Every row gives one point. Each table stands for the endless flat space through its points: a line for two points, a plane for three, and so on. Write the one point that lies in both, or say that there is none.

First (2 x 4)
[[-1.8 -3.6 -3.4 -2.2]
 [-6.2 -3.2  0.2 -6.2]]
Second (2 x 4)
[[-4.3 -2.2 -3.7 -2.7]
 [-3.7 -4.6  0.5 -5.7]]
They share: [-4.0 -3.4 -1.6 -4.2]

First (2 x 8)
[[-2.9 -4.6  1.0 -4.1  3.0 -5.9 -1.2 -4.3]
 [-4.5 -3.8  1.0 -2.9  4.2 -3.1 -1.2 -4.3]]
Second (2 x 8)
[[-4.4 -7.0  1.3 -4.4  3.6 -5.0 -3.0 -6.7]
 [-4.0 -3.0  0.9 -2.8  4.0 -3.4 -0.6 -3.5]]
They share: [-4.1 -4.0  1.0 -3.2  3.9 -3.8 -1.2 -4.3]

First (3 x 9)
[[-4.2 -0.5  1.3  5.1 -2.0 -1.5 -2.7 -6.2 -3.8]
 [-3.2 -3.7  3.2  2.5 -4.1  0.2 -3.7 -4.6 -1.1]
 [-1.2  0.3 -1.0  5.3 -1.1  0.4 -4.1 -3.8 -5.3]]
Second (2 x 9)
[[-0.9 -1.4 -1.2  2.7  0.1  1.7 -5.9 -8.0 -5.6]
 [-5.1 -2.0  4.2  4.5 -6.5 -0.7 -2.9 -2.0 -1.4]]
They share: no point

First (2 x 12)
[[-0.4 -3.3 -1.7 -5.8 -2.4 -5.9 -0.1 -1.9  0.9 -4.8 -3.2  2.6]
 [ 4.6  0.2 -0.2 -2.3 -1.9 -2.4  1.4 -1.4  2.4 -3.3 -1.7  5.1]]
Second (2 x 12)
[[ 3.4 -0.4  0.4 -2.7 -2.7 -4.7  0.5 -2.0  1.9 -3.5 -1.5  4.0]
 [ 3.6  0.8  2.4 -2.1 -3.7 -5.3  1.7 -1.0  1.9 -3.5  0.3  4.4]]
They share: no point

First (2 x 14)
[[ 2.7  3.1 -1.0  1.8  2.6 -3.3 -2.0  2.5  1.0  0.1 -1.9  3.8 -3.4 -1.2]
 [ 3.5  3.7 -1.6  2.7  1.9 -3.6 -1.8  3.4  1.5  0.6 -1.2  4.5 -3.3 -1.3]]
Second (3 x 14)
[[ 0.1  2.6  0.5  0.5  4.1 -3.3 -2.3  1.0 -0.5 -0.3 -2.5  2.8 -2.8 -0.3]
 [ 2.4  0.7 -0.6  0.2  4.1 -1.7 -2.6 -0.3  1.1 -2.1 -3.5  2.6 -5.2 -1.9]
 [-0.9  3.3  0.8  1.0  4.2 -3.9 -2.2  1.3 -1.0  0.3 -1.7  3.2 -2.0  0.4]]
They share: [ 1.1  1.9  0.2  0.0  4.0 -2.7 -2.4  0.7  0.0 -0.9 -3.3  2.4 -3.6 -1.0]

First (2 x 20)
[[ 2.7  3.4  1.5  5.5  5.0 -1.6 -2.0  3.6 -1.6  6.8  3.1  0.3 -4.1 -3.2
   7.3  3.1 -7.3 -3.0 -4.1  6.4]
 [ 2.7  2.4 -0.5  2.0  2.5 -0.6 -0.5 -0.4 -1.1  1.3  2.6 -3.2 -1.1 -3.2
   2.3  3.6 -2.3 -2.0 -3.1  0.9]]
Second (2 x 20)
[[ 3.5  3.1  2.2  3.3  2.2 -2.0  0.4  3.1 -0.7  3.5  3.1  0.1 -4.4 -4.2
   3.5  2.8 -2.4 -4.7 -2.8  4.1]
 [ 1.5  1.1 -1.4  4.5  4.6  0.4 -2.0 -1.3 -0.3  3.1  2.3 -3.5 -1.6 -1.4
   6.7  3.6 -5.2 -0.7 -2.8  0.5]]
They share: no point

First (3 x 24)
[[ 0.0 -3.8 -2.3 -0.4  0.0 -0.5 -1.0 -1.1  0.8 -1.1 -3.6  0.9 -2.2  0.2
   0.3  5.9 -3.9  2.9  4.8  5.5  0.7  2.3  0.7  0.6]
 [-3.7 -4.4 -1.8 -4.7 -4.3  1.7  1.8 -1.9  1.4 -0.7  0.2  2.7  1.5  3.2
   2.2  2.4 -1.0  1.7  0.7  3.1  2.1  3.2  4.4  1.6]
 [-1.8 -4.0 -1.9 -2.4 -1.8  0.7  0.4 -1.7  1.0 -0.9 -1.6  1.5 -0.6  1.8
   1.1  4.5 -2.9  2.7  2.8  4.5  1.7  2.7  2.5  1.6]]
Second (3 x 24)
[[-0.6 -3.1 -5.0 -4.7  0.8  0.1 -0.2 -0.4 -0.8  3.4  1.0  1.5 -0.7 -0.1
   4.2  3.5 -2.4 -0.7  1.1  8.0  5.3  7.3  3.0  4.0]
 [ 0.5 -6.8 -0.7 -4.0 -3.9 -0.3  1.7 -1.9 -3.4 -1.3  3.7 -1.5 -0.6  4.4
   6.7  0.8  1.2 -1.7  4.6  2.5  0.4  2.2 -0.5  0.1]
 [-0.4 -6.9  0.0 -3.7 -5.0  0.1  2.0 -2.2 -2.4 -2.4  2.8 -0.9 -0.1  4.9
   5.6  0.9  1.2 -0.7  4.5  1.4 -0.5  1.1  0.0 -0.6]]
They share: [-2.8 -4.3 -2.0 -3.7 -3.4  1.1  1.1 -1.6  1.3 -0.8 -0.8  2.4  0.7  2.4
  1.8  3.1 -1.5  1.8  1.7  3.6  1.6  3.0  3.5  1.1]

First (3 x 24)
[[-4.8  6.7 -3.2  0.2  2.3 -0.2  4.3  5.3  3.9  1.2 -1.4  3.8  1.0 -5.7
   1.5 -4.5  0.6 -6.5  5.6  1.2  6.3 -0.2  2.7  2.7]
 [-2.0  6.3 -6.0 -2.2  0.7 -3.8  3.5  2.1  4.3 -1.6 -0.2  0.6 -1.0 -6.9
   1.5 -5.3  2.2 -4.9  3.6  2.0  2.7  0.2 -1.7 -0.1]
 [ 1.1  3.8 -4.3  0.2  0.3 -2.0  3.3  0.7  4.1 -5.0  2.2  0.1 -4.5 -4.2
   2.4 -4.0  0.2 -1.8  3.1  1.3 -0.9 -1.2 -0.4 -0.2]]
Second (3 x 24)
[[ 0.6  6.9 -2.7  1.1  1.2 -0.1  4.0 -0.1  6.9 -0.8 -0.2  2.0 -3.0 -2.7
   5.4 -5.5 -2.8 -0.8  7.6  5.4  4.4 -1.3 -1.0  1.7]
 [-1.3  4.0 -1.4  1.3 -0.5  1.1  6.2  2.2  5.4 -4.1 -0.8  1.4 -5.5 -5.4
   3.8 -4.1  0.3 -2.5  3.9  1.5  2.1 -2.6  2.2  3.3]
 [ 2.1  6.3 -5.1  1.7  1.5 -1.9  1.6  1.4  5.1 -0.8  2.5  2.9 -1.5 -2.7
   2.4 -4.9 -2.5 -2.3  5.5  3.6  1.1  0.2 -0.4 -0.7]]
They share: no point

First (3 x 24)
[[-3.0  2.9  0.9 -2.8  4.3 -3.6 -2.3  1.0 -2.9  0.9 -3.3  3.7 -0.5 -3.4
  -1.8  1.2  0.9 -2.8  1.3 -3.6  3.2 -1.3 -0.8  0.5]
 [-3.5  0.4  2.6 -0.7  3.9 -1.8 -4.6  2.6  0.0 -3.4 -2.6  0.9  3.0 -3.8
  -3.1 -4.3 -4.2  2.1  2.0 -2.1  1.5 -1.7  6.7 -5.2]
 [-3.2  0.5  2.3 -0.8  4.1 -2.2 -4.3  2.4 -0.5 -2.9 -2.5  1.7  2.1 -4.0
  -2.8 -3.4 -3.5  1.2  1.5 -2.0  2.2 -1.7  5.6 -4.3]]
Second (3 x 24)
[[-1.7  0.2  0.3 -1.0  4.9 -4.3 -2.7  0.9 -0.6 -1.9 -3.9  1.9  2.6 -4.6
  -2.0 -1.6  0.8  0.8 -0.4 -2.9  5.6 -2.9  2.2 -0.6]
 [-3.0  2.2  1.4 -2.2  5.2 -2.8 -4.7  3.1 -2.0 -1.7 -2.9  3.1  0.1 -2.6
  -4.1 -1.3 -0.3 -1.1  0.2 -2.7  3.6 -2.0  3.0 -1.6]
 [-0.3  0.2 -1.0 -2.9  7.5 -4.3 -3.7  1.8 -2.4 -4.0 -4.4  0.3  2.1 -3.6
  -3.2 -1.0  4.1  1.0 -1.7 -2.0  7.1 -5.1  1.3 -0.6]]
They share: no point

First (3 x 24)
[[-3.1 -2.0 -1.1 -0.9  3.2  2.9 -1.5  4.3  3.0  2.3 -4.6  1.5  4.0 -2.9
  -1.5 -2.8 -1.4 -0.4 -0.6  0.9 -2.6 -3.0 -5.0  2.8]
 [-5.3 -5.4 -1.1 -1.1 -3.0  3.1 -0.1  3.5 -0.6  4.7 -1.6  5.1  0.2 -6.7
  -4.5 -5.6 -0.2  0.0  0.4  3.1 -7.2 -3.2 -2.0  7.2]
 [-6.8 -1.9 -1.1 -2.6  1.5  7.6 -0.6  2.5  4.4  2.7 -1.1  3.1  4.7 -6.2
  -1.0 -4.6  0.8  0.0  5.9 -1.4 -5.7 -2.7  0.5  2.2]]
Second (2 x 24)
[[-3.8 -3.3 -1.9 -3.1  4.1  3.2  0.8  4.8  3.8  2.3 -4.8  1.6  3.5 -2.6
  -2.5 -1.4 -1.6 -0.9  1.0  0.2 -4.2 -3.6 -5.4  3.4]
 [-3.8 -2.9 -1.5 -2.1  3.1  3.3 -0.2  4.4  3.2  2.5 -4.3  1.9  3.5 -3.2
  -2.2 -2.4 -1.3 -0.6  0.6  0.6 -3.9 -3.3 -4.7  3.4]]
They share: [-3.8 -2.5 -1.1 -1.1  2.1  3.4 -1.2  4.0  2.6  2.7 -3.8  2.2  3.5 -3.8
 -1.9 -3.4 -1.0 -0.3  0.2  1.0 -3.6 -3.0 -4.0  3.4]

First (3 x 24)
[[-1.8 -4.0  6.3  0.4 -4.4 -3.4  2.3  6.3 -2.4 -2.5 -4.4  1.4 -3.5 -4.6
  -1.9  0.2  3.9  4.8 -1.1 -4.5 -0.9 -4.4  3.4 -4.6]
 [-4.6 -3.6  2.7  0.0 -0.4 -0.6  5.1  2.3 -3.2 -5.7 -1.2  0.2 -3.1 -4.6
  -3.1 -1.0  4.3  1.6  1.3 -4.5 -3.7 -1.6  3.4 -3.4]
 [-4.7 -2.3  4.4 -1.7 -3.2 -1.1  3.2  5.1 -0.6 -1.3 -2.0 -0.7 -3.8 -3.6
  -4.0  1.3  2.0  2.8  1.5 -3.5 -0.2 -4.9  2.6 -4.3]]
Second (3 x 24)
[[-5.2 -3.4  1.7 -3.8 -4.1 -0.8  0.3  2.3 -2.5 -2.8 -3.9  0.5 -4.6 -4.0
  -2.5 -1.1  3.5  3.8 -0.1 -4.0 -0.7 -5.3  3.3 -3.3]
 [-4.2 -3.8  2.0 -3.0 -2.4  0.1  1.3  1.7 -3.1 -3.2 -3.9 -0.4 -5.7 -3.5
  -1.9 -1.8  3.6  3.5  1.4 -3.8 -2.2 -5.0  4.2 -4.7]
 [-5.4 -2.8  2.4 -3.0 -4.4 -1.9  1.3  3.5 -2.3 -2.8 -3.3  0.2 -3.7 -4.5
  -3.7  0.0  2.8  2.9 -0.2 -4.0 -0.4 -5.0  2.8 -2.7]]
They share: no point

First (5 x 24)
[[ 0.4  5.1  3.4  3.7 -1.9  4.2  2.8  3.2 -1.3  5.0  4.3 -2.7  1.7 -0.7
   3.7  5.6 -7.5 -1.3  0.4 -3.7 -3.2  0.6  2.9  4.9]
 [ 1.3  3.8  5.1  4.1 -2.8  3.1  2.7  3.3 -0.7  5.5  4.4 -1.1  2.9  0.7
   5.4  6.7 -5.9 -1.2 -0.2 -4.8 -4.5  0.0  3.8  2.8]
 [ 0.6  4.9  3.1  1.5 -0.3  0.4  1.3  1.6 -0.3  2.0  1.2  0.7  2.9 -0.8
   1.9  2.0 -4.3 -2.9  1.6 -4.8 -2.0  2.7  0.2  4.3]
 [-0.3  1.0  8.1  1.3  0.4  3.1 -3.9  6.1 -1.1 -1.7  3.0  2.1  4.9  3.7
   5.0 -0.1 -2.3 -5.2  2.6 -7.0 -5.7  3.4 -2.0 -0.8]
 [ 4.9  5.1  1.4  2.9 -5.3  3.5  3.4  0.5 -0.6  4.7  3.7 -1.0  3.7 -3.2
   2.8  4.7 -4.0 -2.3  2.0 -2.1 -0.9 -0.4  5.2  3.4]]
Second (2 x 24)
[[-1.3  3.7  2.8  2.6 -1.9  2.9 -0.5  3.4 -2.7  2.7  1.9 -0.9  1.8 -1.3
  -0.1  2.2 -3.3 -1.3  3.4 -4.6 -0.9  2.9 -1.8  4.7]
 [-0.6  4.2  3.4  2.3 -1.2  2.4 -0.1  3.3 -1.9  2.0  1.9 -0.2  2.1 -1.3
   0.9  2.1 -4.0 -2.2  2.5 -4.4 -1.3  2.8 -0.9  3.7]]
They share: no point

First (4 x 24)
[[-0.1  0.9 -2.9  5.5 -1.5 -2.4  4.1  0.1 -6.7 -0.8 -4.0  2.9  2.1  3.9
   3.8 -0.7  2.0  4.8  1.6 -1.1  3.8 -0.7  4.4  0.1]
 [-3.1 -2.4  0.3 -2.6 -1.1  3.0  0.4 -2.2 -0.3 -8.4 -2.1  5.2  3.6  3.2
   2.3 -0.9  0.5  1.7  6.6 -2.1 -0.2 -1.8  1.3 -1.5]
 [-2.5 -0.8 -2.0  4.6 -0.1 -1.0  3.1 -2.0 -6.1 -3.0 -4.4  2.2  1.2  5.6
   4.2 -2.0  0.9  3.4  1.6 -2.0  3.3 -1.1  2.5  0.9]
 [-1.3  1.4 -0.6 -2.0 -0.1  4.0  3.5  1.4  0.3 -3.2  1.0  6.2  2.4  2.4
   4.0  2.8  3.7  5.8  6.6  1.2  3.3 -1.7  5.9 -2.3]]
Second (4 x 24)
[[-2.1 -1.8 -3.6 -0.7  4.5  1.1  3.0  0.7 -4.9 -7.3 -5.8  5.5  5.0  4.7
  -1.0 -1.8  1.6  6.4 -0.1 -2.6  1.8 -1.2  1.7 -0.3]
 [ 0.7 -3.7 -2.3  0.1 -4.2 -0.8  6.2  1.4 -3.4 -1.5 -0.4  0.5  4.2  4.0
   3.6  3.5 -0.8  2.4  5.9 -0.4  4.2 -0.4  6.8 -0.3]
 [-4.1  4.1  1.6  3.4  2.4  2.8 -2.2 -4.9 -2.2 -7.5 -5.2  8.3 -0.3  3.4
   3.6 -5.5  5.2  3.3  2.9 -2.2  0.3 -2.5 -1.6 -1.5]
 [-5.0  1.1 -5.2  2.3  0.0  0.4  1.4  1.9 -5.7 -2.6 -2.0  6.2  2.2  2.5
   4.9 -0.7  0.7 10.0  2.3 -0.6  0.2 -1.6  4.5 -0.1]]
They share: [-1.7 -0.4 -1.3  1.4 -0.9  0.7  2.6 -0.8 -3.3 -4.1 -2.6  4.1  2.5  3.7
  3.4 -0.4  1.6  3.7  4.1 -1.2  2.3 -1.3  3.3 -0.7]
